Rows are points. The points of each table are mixes of a few directions, plus a little noise. Count the directions of each table, and those that both share. Where both have some left over, give the other angles between the two spaces (their principal angles), to ten degrees, smallest first.
(in the rows, 128 means zero)

First (4 x 2):
[[177  61]
 [142 108]
 [114 146]
 [ 78 196]]
Second (6 x 2):
[[125 133]
 [130 124]
 [155  92]
 [182  54]
 [112 149]
 [ 64 216]]
Directions: first 1, second 1, shared 1

First, 8 rows:
[[ 68 145 157 145]
 [202 107  93 107]
 [ 76 143 153 143]
 [248  94  71  94]
 [128 128 128 128]
 [ 69 145 156 145]
 [131 127 127 127]
 [103 135 140 135]]
Second:
[[  7 162 186 163]
 [188 111 100 111]
 [ 94 138 144 138]
 [154 120 116 121]
 [143 124 121 124]
 [192 110  98 110]
 [ 69 145 156 145]
 [178 114 104 114]]
Directions: first 1, second 1, shared 1

First:
[[136 112 152  95  90 105]
 [140  98 160  87  81 103]
 [113 194 101 146 139 118]
 [133 107 139 118 120 128]
 [114 148  82 195 210 182]
 [110 224 102 133 116  94]
 [152  14 167 108 124 156]
 [124  92  92 201 227 209]
 [130 163 156  68  45  59]]
Second:
[[130 175 157  62  35  48]
 [127 135 131 118 114 116]
 [128 136 133 117 112 115]
 [127  96 108 175 193 184]
 [126  68  90 214 248 231]
 [129 134 132 120 117 118]
 [129 168 154  70  47  59]
 [127 113 119 149 158 154]]
Directions: first 2, second 1, shared 1

First (8 x 9):
[[ 98 119 147 249 141 169 109 137 123]
 [160 126 153  80 145 177 163 126 127]
 [144 143  97  44 110  39 131 137 122]
 [145 119 184 188 169 220 159 147 112]
 [162 132 130  31 129 128 158 121 130]
 [108 131 108 157 115  88 104 131 128]
 [ 75 128  99 230 108  77  74 132 130]
 [131 126 106  44 106 127 126  93 152]]
Second:
[[108 109 142 142 191 133 167 102  84]
 [132 135 189 172 191 150 117  96  56]
 [178 130 183  76 188 164 172 168  79]
 [162 145 137 105 100 133 119 155 144]
 [104 132 130 161 116 133  61 115 127]
 [129 139  66 122  32  87 127 131 211]
 [103 132 121 195 124 102 131  67 121]
 [101 115  49  80  47 111  86 174 219]
 [136 115 135  97 164 137 172 143 112]]
Directions: first 3, second 4, shared 1; angles 50, 80

First (9 x 12):
[[104  97  57 150 147 111 112 185 145  60 183 124]
 [161 171 227  97 101 151 151  49 104 222  51 134]
 [153 161 200 105 108 145 145  69 110 197  71 132]
 [ 98  90  39 156 152 107 108 199 150  43 198 123]
 [117 113  95 138 137 121 120 155 137  96 154 126]
 [152 158 197 105 109 144 145  72 111 194  73 131]
 [101  94  49 152 150 110 109 192 147  52 190 124]
 [161 170 226  97 101 150 151  50 104 221  52 133]
 [106  99  62 149 146 113 112 182 144  64 181 125]]
Second (10 x 12):
[[119 147  73 111  82 103  85  71 155 153 171 158]
 [108 145  71 130 100 124 111 105 137 105 126 161]
 [159 113 201 137 219 112 169 170 137 156 132 113]
 [182  74 237 151 229 138 166 164 166 156 130  89]
 [ 96 166 102 111  86 125 132 152  62 114 107 127]
 [112 175 178  94 137 106 168 205  12 156 107  90]
 [179  71 248 153 229 151 177 182 147 142 110  76]
 [105 124  65 120  11 162  69  67 131 106 132 124]
 [ 91 149  36 145  87 142 121 113 130  56  95 177]
 [131 119  67 129  95 116  79  53 203 136 169 168]]
Directions: first 1, second 4, shared 0; angles 60

First:
[[196 109 160 197 129 156  87  95 182 107  96 100 154  31]
 [139 180 156 147 143 159 102 117 140  92 142 132 114  73]
 [101 141  73  83 145 128 149 168 117 163 113 135 101 234]
 [ 93 112  89  67 110 175 176 159  55 118 106 139  99 184]
 [ 96 130 112 130  87  79 149 109 160 144 137 126 108 139]
 [156 107 153 149 133 111 120 112 135 127 160 110 164  39]
 [ 84 122 142 105 120 114 133 140  83 126 111 172 123 249]
 [159 124 140 147 157 101 108 126 152 148 160 110 162  77]]
Second:
[[129 122 201 152  80 175 143 160  89  77 129 117 178 158]
 [143  70 157 117 161 137 123 131  58 149 104 116 127 162]
 [ 93 179 100 100 115 119 141 137 142 114 162 151 117 132]
 [149  72 180 149 118 158 135 140  74 118 103 110 164 148]
 [138 131 108 119 224 115 114 142  99 198 117 131  97 185]
 [105 198  64 137 117 113 153 142 199 133 161 158 136 108]
 [109 130  94  94 142 111 138 127 113 143 140 146 110 132]
 [175  76  96 173 112 104 111  73 205 147  88 104 130  31]
 [ 90 183  97 113  86 127 159 145 154  98 168 157 143 119]
 [ 87 179  94  61 120  91 106  96 155 108 162 145  60 104]
 [191  70 218 192 134 160  86 115 117 122  74  73 147 129]]
Directions: first 6, second 5, shared 2; angles 30, 40, 90

First, 10 rows:
[[139  58  48 170 121  90 146 141 146 118  74  93 195  97 187  81  46 151
   47 126]
 [162 175 194 114 130 128 176  80 140 159 199 157 111 148  56 153 156 168
  143 146]
 [ 71 122  94  92 137 118  95 189  34 119  93  43 163 152 185 190 115 159
  148 145]
 [164 117 109 135 121 103 196  93 121 157 153  88 181 107 122 136  78 229
   74 155]
 [ 93 136 126 107 134 136  92 162  90 117 111 108 119 145 148 155 145 109
  160 127]
 [132 159 196 134 136 137 106 122 177 119 150 213  71 169  76 111 184  38
  171 108]
 [120 126 127 122 133 106 137 141 105 132 128 105 154 152 133 149 113 151
  122 140]
 [171 132 109 137 107 178 152  64 166 142 152 142  96  39 114  92 132 164
  111 120]
 [101 142 131 113 127 171  72 145 123 109 112 145  75 114 139 126 173  68
  176 107]
 [127 114 145 156 135 112 106 143 178 108 108 186 113 158 121  87 136  43
  127 106]]
Second (11 x 20):
[[143 134 135 141  93  98  60  80 175  92 156  99 107 102  87 127 148 140
  146 131]
 [ 93 146  89 148 131 145 213 186  75 117 119  76 150 131 122 149 131  60
   76 154]
 [152 149 127  72 139 107 117 125 150 131 130 131 117 168 116  68 149 163
  139 128]
 [ 71 106 122 193 173 146 224 197  82 171 135 154 171 124 140 184  75  54
   98 114]
 [ 79 144  97 177 146 142 249 201  77 131 137  92 160 132 106 163 117  28
   66 149]
 [176 141 189 101 139 190 151  82 149 170 130 240  82 130 134 104 154 147
  155 110]
 [149 149 129  66 150  94  88 118 175 141 153 140 106 160 101  53 147 176
  164 110]
 [116 118  97 112 111 156  75 122 103 114 104  91 114  82 168 141 132 155
  149 124]
 [154  88 148 153  79  95  70  88 125  86  81 107 160 139 167 171 109 167
  112 155]
 [101 101  98 149 113 111  71 133 115 107 118  75 144  94 152 161 105 140
  138 125]
 [174 132 178  96 134 124  91  76 182 150 144 202  97 146 115  87 143 177
  167 108]]
Directions: first 4, second 6, shared 2; angles 80, 80

First, 8 rows:
[[128 131 132 110 163 105 109  72  92 117 173 134 165 139 116 125 100 203
  126 112 154 121 141 129 112 150 104 108 103 174 156 166]
 [135 105 125 137 182  90 145 165 151 135 143 136  77 126 148 154 153  93
  143 113 172 136 141 136 108 170 140 109 102 101  79 152]
 [122 118 128 123 116 114 123 144 130 145 127 132 111 115 114 127 137 118
  143 113 128 132 129 114 117 116 103 133 128 114  93 137]
 [127 153 127 138  81 186 135 119 135 117  88 116 157 139 135 115 124 111
  103 171  77 127 111 138 164  93 167 149 164 131 176  69]
 [119 120 131 120 126 105 130 143 138 139 131 124 109 108 124 131 128 120
  153 102 149 132 121 120 110 122 116 130 128 110  94 146]
 [126 130 132 131 121 124 139 150 146 122 120 114 116 110 140 130 119 111
  140 112 143 126 111 130 125 128 140 133 136 111 124 136]
 [116 145 127 121 109 160 124  86 119 135 112 133 159 150 116 121 132 137
  114 167  91 136 130 133 142  94 151 136 148 143 150  80]
 [151 122 123 146 126 141 119 145 113 114 132 133 131 137 131 121 130 132
  101 134 110 115 139 124 147 151 103 126 114 142 152 138]]
Second (10 x 32):
[[131 105 130 123 141  81 119 160 125 136 154 130  97 101 118 131 126 134
  154  75 165 124 132 108 101 148  74 121 103 116  83 188]
 [128 129 128 128 128 129 128 128 128 128 127 128 129 128 128 128 128 127
  127 129 128 128 128 128 128 127 129 128 128 128 129 127]
 [130 115 129 125 135 103 123 145 127 133 142 129 112 113 123 129 126 132
  142  99 148 125 131 117 113 139  99 124 115 121 104 161]
 [130 113 129 125 136  99 123 148 126 133 144 130 109 111 122 130 126 132
  144  96 151 125 131 115 111 140  94 124 112 120 100 165]
 [129 121 129 126 131 114 125 138 127 131 136 129 119 119 125 129 127 130
  136 112 139 127 129 122 120 134 112 126 121 124 114 146]
 [128 129 128 128 127 130 129 126 128 128 127 128 129 129 128 128 128 128
  127 131 126 129 128 129 129 127 131 128 129 129 130 125]
 [126 140 127 131 122 152 132 112 130 124 116 126 143 142 133 127 130 125
  115 154 110 130 126 138 142 118 155 131 140 134 150  98]
 [129 122 128 127 131 116 126 136 127 130 134 128 121 121 126 128 127 129
  134 115 137 127 129 123 121 133 114 126 122 125 116 143]
 [122 176 124 139 103 222 145  64 134 111  76 122 190 182 148 124 133 115
   76 234  54 138 119 168 183  87 237 142 176 152 219   7]
 [128 131 128 129 126 135 129 124 128 127 125 128 133 132 129 127 129 127
  124 135 123 129 127 131 132 125 135 129 132 130 134 120]]
Directions: first 5, second 1, shared 1

First (9 x 32):
[[137 148 116 113 129 192 142 130 135 128 110 109 108 112 174 154  91 125
  141 118 114 116 110 125 140 128 133 115  99 140 153 121]
 [111  90 150 157 127   7 101 124 115 128 162 163 166 159  42  79 197 133
  103 148 154 152 162 133 105 128 118 154 183 105  82 141]
 [139 152 114 109 129 206 145 131 137 128 106 105 104 108 184 160  83 125
  144 115 111 113 106 125 143 128 134 111  92 143 158 120]
 [131 136 123 122 128 154 134 129 131 128 121 120 120 121 146 138 113 127
  133 124 123 123 121 127 133 128 130 123 116 133 138 125]
 [123 116 135 137 128  89 119 126 124 128 139 139 140 138 100 112 151 130
  120 135 137 136 139 130 120 128 124 136 146 121 113 132]
 [125 121 132 134 128 105 123 127 125 128 134 135 135 134 111 118 141 129
  123 132 133 132 134 129 124 128 126 133 139 124 119 131]
 [139 152 114 110 129 206 145 131 136 128 106 106 104 108 183 160  84 125
  144 115 112 113 106 125 143 128 134 112  93 142 158 120]
 [117 104 142 146 127  52 111 125 120 128 150 150 152 148  73  97 172 131
  112 140 144 143 149 132 113 128 121 144 163 114  99 136]
 [130 133 125 125 128 143 131 128 129 128 124 124 123 124 138 134 119 127
  131 126 125 125 124 127 131 128 129 125 122 131 133 126]]
Second:
[[112 132 102 123 129 121 120 141 127 127  98 128  95 128 104 133 145 129
  147 137 107 129 132 116 116 114 139 132 111 134 114 107]
 [106 108 130 106 134 135 127 121 119 136 117 120 131 128 121 137 154 127
  143 148  92 121 132 130 110 102 129 121 114 118 130 117]
 [105 144 117 107 130  87  83 162 112 166 107 153 101 133 160 124 117 139
  186  64 154 167 139 131 126 127 135 122 113 155 117 182]
 [134 108 162 121 130 156 134 120 133 131 148 116 191 132 141 133 139 120
  107 130 127 134 131 141 123 123  98 110 137 111 164 135]
 [144 122 119 140 130 132 127 120 122 122 105 132  84 142 106 131 154 131
  118 115 109 110 140 108 114 124 127 104 112 138 109  97]
 [154 130 168 120 111 133 124 126 148 124 146 121 179  99 128 132 106 119
  109 136 137 133 114 154 124 131 113 128 150 148 142 122]
 [128 111 138 116 132 118 129  99 110 135 128 135  96 128 133 130 135 136
  135 132 103  98 129 131 118 118 143 117 120 136 103 121]
 [141 169  87 192 128 143 181 135 153  83 174 119 146 134 132 104  74 123
   79 160 194 130 107 113 194 185 140 189 167  84 146 144]]
Directions: first 1, second 6, shared 0; angles 90

First, 8 rows:
[[142 142 123  93 117 118 137 178 126 143 110 159  88 182 109 154 137 106
  131  94 132 103 144 117 163 139 115  91 179 140  87 138]
 [119 116 169 113  83 136 133 165 134 202 120 131 107 165 139 157 117  87
  128  73 141  72 153 114 158 131 110 108 164 173  67 134]
 [ 86  97 139 108 110 160 172 192 124 163 161 127 103 173 102 137  85  91
  109  48 174  43 196 108 158 155 103  84 183 173  66 111]
 [122 124 130 160 147 124  93  63 134 114 137 106 181  68 157  97 147 167
  142 183 106 169  95 150  91 104 149 181  56 101 191 127]
 [161 145 133 153 128 107 103  70 128 107 103 117 149  87 152 128 144 143
  134 186  99 192  74 141  99 108 145 163  85 101 167 140]
 [161 125 107 132 136  77 137 101 107  63 147 134 167 132  95 138 117 120
  110 160 141 125  97 146 114 123 110 134  84  84 153 149]
 [140 147 113 174 153 158 130  64 132  73 105  95 121  44 156  96 119 167
  123 200  99 243  89 127  73 127 167 158 109 110 181 105]
 [ 93 127 111  88 151 144 120 188 136 160 140 157 108 174 114 115 160 140
  150  81 132  77 178 122 165 138 127 102 162 142 111 122]]
Second:
[[147  99 136 134 119 126 136 125 146 161 127  99 105 136 101 128 139 127
  160 109 119 135 101 156 126 149 129 114 116 148 132 104]
 [ 89 200 175 122  91 141  87 137 113 177  99 161 139  89 249 146 106 109
   93 120 130 123 184  61 140  84 120 169 165 142  83 163]
 [135 110 164 137  98 142 121 125 150 196 109 103 105 130 139 137 139 119
  154 107 112 134 109 139 133 136 136 125 132 166 112 114]
 [161 100 122 129 132 101 142 131 145 153 142  87  94 130  81 119 135 130
  179  95 124 146  96 173 119 166 113 107 100 141 150  86]
 [134  37 170 159  92 201 137 103 175 195  89  94 115 178  89 144 175 123
  146 147  93 113  68 157 138 134 183 108 143 184  99 123]
 [134  83  76 132 171 138 160 115 123  35 149 138 157 166  46 116 143 148
  109 175 134 114 106 151 124 136 150 105 116  92 156 136]
 [141 195  60  96 186  41 138 151  84  33 185 148 134  92 113 102  86 141
  128 110 167 148 169 129 110 144  71 132  94  61 181 115]
 [ 75 213 124 114 134 139 101 136  83  68 121 205 185  99 226 137  98 124
   44 167 148 106 204  42 138  66 126 171 165  89 103 193]
 [138 116 126 129 130 121 133 127 134 133 133 115 118 131 110 126 131 129
  142 120 127 133 115 143 126 139 126 121 120 132 135 115]]
Directions: first 5, second 3, shared 1; angles 90, 90

First, 11 rows:
[[131 129 121 123 143 135 143 122 128 135 130 127 135 114 113 123 148 101
  119 132 113 140 130 138 128 124 124  99 125 133 112 156]
 [111 120 126 169 103  72 113 129 125 135 153 130 142 175 132 142 126 177
  154 128 150 113 114  91 141 134 134 152 127 103 144 103]
 [120 110 135 142  99  99 103 124 117 140 152 142 125 170 149 138 112 165
  128 121 154 126 100 101 151 139 143 144 137 129 150 114]
 [142 136 124 120 143 181 151 140 136 105  87 119 109  53 111 115 104  89
  124 116 114 124 171 187 102 109 122 122 121 128 113 138]
 [175 130 162  69 135 175  91 113 123 134 124 154 107 158 152 130 114 102
   87 171 106 173  66 121 159 169 118 114 118 188 125 141]
 [ 87 120 104 165 121  65 129 154 124 118 142 134 160 162 129 141 130 203
  188  99 137  90 147  72 106 115 143 153 136  78 120  71]
 [135 111 138 140 105 132 115 123 118 137 134 140 116 129 132 130 103 129
  113 124 142 138 111 138 148 134 139 121 126 137 138 142]
 [ 95 142  98  48 182 152 161 143 125 121 122 123 151 109 142 113 185 118
  128  97 101 113 160 103  80 102 132 103 162 136  94 119]
 [135 138 148 157  93 138 124 113 144 123 112  86  80  91 139 121  97 109
  101 130 179 105 158 191 137 122 117 192 130 126 190 129]
 [144 145 128 147 148 120 138 126 142 125 124 125 148 131  97 130 150 110
  146 161  98 144 124 126 127 137 108 110  99 118 105 140]
 [131 127 122 126 139 137 140 124 127 134 130 129 134 117 114 123 140 106
  121 130 116 141 128 138 129 124 127 100 124 132 114 153]]
Second, 10 rows:
[[102 129 122  69 134 151 111 152 115 108 116 139 111 147 177 127 102 180
  131  95 142  93 131  99 104 124 153 163 152 133 138  70]
 [ 80 122 100 120 134 122 144 142 113 126 136 125 128 128 141 123 123 166
  133  80 150  90 146 120 107 101 163 124 145 106 133 116]
 [160 123 146 159 109 100 120 127 144 126 124 128 145 117 115 136 138 113
  151 151 118 148 142 121 133 139  92 154 131 127 122 114]
 [112 108 128 188  83  71 127 115 129 148 156 111 131 130 127 132 132 142
  131 111 173 117 143 130 146 116 128 156 147 109 164 132]
 [130 123 103 102 174 213 162 133 103 127 110 158 115  80  88 112  94  86
   94 111  86 152 106 185 126 114 170   7  89 140  73 209]
 [141 126 139 171 106 111 113 132 132 120 123 132 123 139 120 139  97 147
  147 142 135 126 121 131 139 140 124 151 108 112 137 112]
 [138 163 136 119 152 103 125 122 155 121 125 106 150 160 125 134 180 121
  152 175 105 127 128  96 118 146  89 160 118 123 127 101]
 [137 137 140 119 126 123 116 118 136 132 132 120 123 147 138 130 139 124
  121 148 132 132 116 120 137 141 116 148 128 139 144 123]
 [136 147 142 115 131 119 115 112 140 133 135 112 125 160 141 130 152 122
  119 158 131 131 110 115 138 145 110 152 125 140 149 122]
 [145 102 124 117 132 165 147 127 115 139 125 149 129  71 107 116 121  81
  103 107 110 163 136 163 131 114 136  65 137 151  94 181]]
Directions: first 6, second 6, shared 5; angles 80

First, 10 rows:
[[153  96 118  63 116 128 100 144  62 109  95 126 130 132  99 156 129 144
  137 167 112 175 109 184 136  97 152 162  40 129 155  52]
 [135 100 150 132 152 113 152  91 115 129 139 200 186 137 118  63 166 115
  181 103 154 159 118 121  73 156 113 153 111 105 156 135]
 [143 138 103 118  91 103 113 152 105 118 120 109 160 129 119 122 143 115
  123 141  68 146 103 145 128 130 120 170 141 165 159 100]
 [130 139 138 179 137 116 155 136 162 134 142 152 142 127 118 110 154 113
  156 128 132 154 140  83 136 143 110  85 146 152 127 140]
 [122 148  83  59 130 157  83 156 111 137 106  74  92  85 137 165  65 150
   62 178 155  79 121 179 121 107 146 140 129 104  79  89]
 [108 169  97 147 108 134 114 183 152 124 117  82 106  98 121 171 128 133
  115 173  92 135 145  96 165 120 137  83 137 185 103  86]
 [126 139 115 140 128 124 130 158 129 122 114 146 144 106 100 130 156 127
  162 170 118 184 138  99 135 130 131  92  94 168 128  68]
 [179 116 151 151 159 137 141 143 166 154 138 131  70 142 107 172  87 122
   98 159 196 148 136 136 201  82 113  46 128 106  96 162]
 [128 137 143 154 120 112 146  82 156 145 167 115 140 153 176  80 108 104
   85  44 129  39 108 137  92 157  93 187 240  83 136 249]
 [ 62 103 180 136 141 152 150  47 120 105 146 137 111 168 186 116 146 156
  154  17 122  59 160  99  97 156 160 161 110  81 143 203]]
Second (8 x 32):
[[126 130 125 123 128 131 122 129 130 128 128 122 122 126 130 134 122 130
  119 131 129 119 128 132 130 124 129 130 129 125 126 128]
 [123 135 120 109 125 139 114 131 125 130 123 103 106 122 135 148 105 136
  104 133 135 104 129 142 134 118 136 128 130 117 112 127]
 [104 151  94  52 123 175  73 146 118 134 107  30  40 102 162 210  36 165
   27 153 151  33 134 183 150  88 163 137 137  88  65 120]
 [149 106 158 194 133  85 175 111 139 123 147 215 207 153  98  55 209  95
  221 108 110 214 123  77 106 165  96 121 120 165 183 132]
 [111 145 101  75 124 163  89 141 119 132 112  60  68 108 151 186  63 153
   56 146 143  60 133 167 144  98 155 134 135  98  85 125]
 [144 112 150 179 133  98 164 115 136 125 142 194 187 148 105  73 189 104
  197 112 115 191 125  92 113 155 104 121 122 153 170 132]
 [123 135 116 109 127 141 112 133 126 131 121 102 103 118 138 150 103 138
  100 135 133 101 130 142 135 118 138 131 130 115 110 127]
 [144 111 153 184 132  92 168 113 136 127 144 199 193 149 103  67 193 101
  203 109 111 197 123  85 111 155 103 123 122 158 174 131]]
Directions: first 6, second 1, shared 1

First (8 x 32):
[[ 62 154 143 168 119 151 171 143  73 160 108 137 124 121 140 152 136  71
   83 111  94  58 123  80 152 113 141 118 121 152 127 139]
 [167  96 128 119 120 139  97 114 161 105 136 110 127 125 108 136 106 168
  148 128 124 166 130 143 114 131 122 149 119 130 123 119]
 [123 147 123 110 130  90 146 130 122 151 128 142 155 122 145 114 162 114
  138 132 174 136 121 136 125 145 139  78 141 111 138 140]
 [184  78 127 113 115 141  86 108 177  98 138 104 132 121 100 139  99 183
  160 127 127 186 132 149 107 137 123 150 115 129 121 114]
 [125 115 135 148 122 161 121 128 125 117 125 117 111 129 116 145 104 130
  113 122  88 113 132 114 134 113 123 161 116 147 118 121]
 [193  71 126  99 101 110  91  99 182 120 138 103 173  99 101 146 120 188
  183 124 177 217 120 150  93 162 141  92 115 116 129 124]
 [105 183 115 124 175 124 137 153 107 111 137 156  74 174 155  75 137 103
  104 153 107  80 141 148 154 102 101 177 157 113 127 124]
 [ 71 179 129 142 140 112 175 149  77 165 115 153 129 134 158 117 161  69
   96 127 133  69 124 106 148 124 137  99 143 128 136 145]]
Second:
[[119 146 127 142 121 146 100 118 111 102 123 123 109 160 107 145 101 144
  122 126  81 120 143 113 123 121 102 171  93 159 116 111]
 [102 203 107  92 143  39 155 132  97 162 127 167 172 144 162  88 194  99
  147 143 214 137 121 143 120 167 136  41 145 101 149 150]
 [135 101 138 149 116 168 114 123 132 115 125 109 111 124 108 153  96 140
  118 119  85 123 133 113 129 113 124 166 112 149 119 116]
 [140 102 131 124 132 131 141 133 147 137 131 124 129 104 136 121 135 123
  129 128 143 132 121 138 133 124 142 119 151 109 131 134]
 [157 115 122 131 143 165  90 127 150  80 138 116  78 158 112 119  85 162
  126 140  75 131 145 146 130 101  97 210 122 135 114 106]
 [137 119 127 123 134 128 128 132 140 127 132 130 123 125 133 118 130 131
  132 133 133 131 127 138 129 125 129 131 141 117 129 128]
 [100 113 140 128 104  88 192 135 116 208 116 138 200  62 155 144 184  81
  130 109 210 128  99 108 130 160 184   7 153 106 148 163]
 [136 124 129 137 129 156 102 123 131 101 129 118 101 149 111 138  99 147
  123 128  83 125 139 125 128 114 108 179 111 147 118 113]]
Directions: first 3, second 3, shared 2; angles 70

First, 10 rows:
[[121 109  94 150 133 152 116 125 133 109 100 154 148 125 168 131 116 116
  147  68 124 110 186  99 111 129 117  91 121 129 130 138]
 [114 128 107 137 122 119 126 122 131 135 123 129 135 144 158 118  99 125
  117 110 129 133 140 121 124 138 134 135 129 115 116 118]
 [123 116 105 118 109 176 133 111 118 117  90 148 126 120 163 140 160 149
  131 144 105 177 146  92 103 138  97  95 117 138 135 191]
 [111 129 105 147 112 143 117 121 128 142 109 126 137 135 175 117 103 128
  118 114 125 146 152 116 123 141 125 134 136 103 108 136]
 [137 144 189  99 128 100 137 124 141 129 148  82 123 124  63 117 164 129
  125 201 130 118  78 170 162 124 116 159 134 126 118  99]
 [113 125  81 138 123 116 131 127 121 139 132 150 126 154 172 127  77 130
  111  92 137 144 137 112 111 140 150 133 126 125 131 121]
 [138 135 179 100 140  91 137 125 147 112 149  94 130 129  60 122 158 118
  137 175 135  96  92 166 159 121 117 144 126 137 127  86]
 [145 112 108 149 143 118 152 133 105 128 111 167 125 129 163 134 133 138
  113  63  87 119 152  80  87 121 147  95 105 136 129 162]
 [143 132 151  94 143 124 128 140 133 108 164 129 114 118  58 149 150 125
  153 167 160 116  88 162 147 114 129 129 129 166 166 110]
 [136 150 161 147 126 140 105 153 123 159 153 103 119 103 101 123 119 123
  129 146 148 121 108 164 153 114 149 165 158 105 120 119]]
Second, 9 rows:
[[117 137 120 137 110 115 136 119 119 157 122 117 123 144 163 112 108 140
   94 137 114 158 118 120 122 142 138 153 132 101 103 133]
 [125 117  95 100 119 147 145 117 118 114 118 159 115 136 143 149 143 149
  126 145 122 174 120 102 103 137 115 103 112 159 155 166]
 [117 135 129 119 126 103 124 125 140 130 145 110 131 145 116 120 104 119
  124 143 150 121 112 152 147 134 134 152 134 123 124  89]
 [145 146 207 188 159  95  86 159 156 144 150  68 158  97  75  92 110  77
  150  81 143   7 156 188 183  98 151 166 162  74  80  44]
 [137 105 105  83 143 160 133 127 131  72 131 174 122 118  91 171 167 130
  175 137 150 132 129 117 115 120 102  71 107 199 192 150]
 [123 129 123 121 125 121 130 125 130 128 132 126 127 136 128 127 120 129
  125 136 134 134 120 132 130 133 129 133 128 129 129 121]
 [125 127 111 128 115 138 141 120 113 140 113 139 119 133 160 130 131 147
  109 132 107 165 126 104 108 138 127 124 122 123 123 163]
 [124 134 135 142 123 118 127 128 127 146 128 114 129 132 139 115 115 127
  112 126 121 128 127 131 131 132 137 146 134 107 109 121]
 [139 121 127 134 132 152 130 131 117 122 113 146 126 111 136 137 153 135
  135 115 109 130 143 107 112 121 122 104 122 136 134 163]]
Directions: first 6, second 3, shared 3
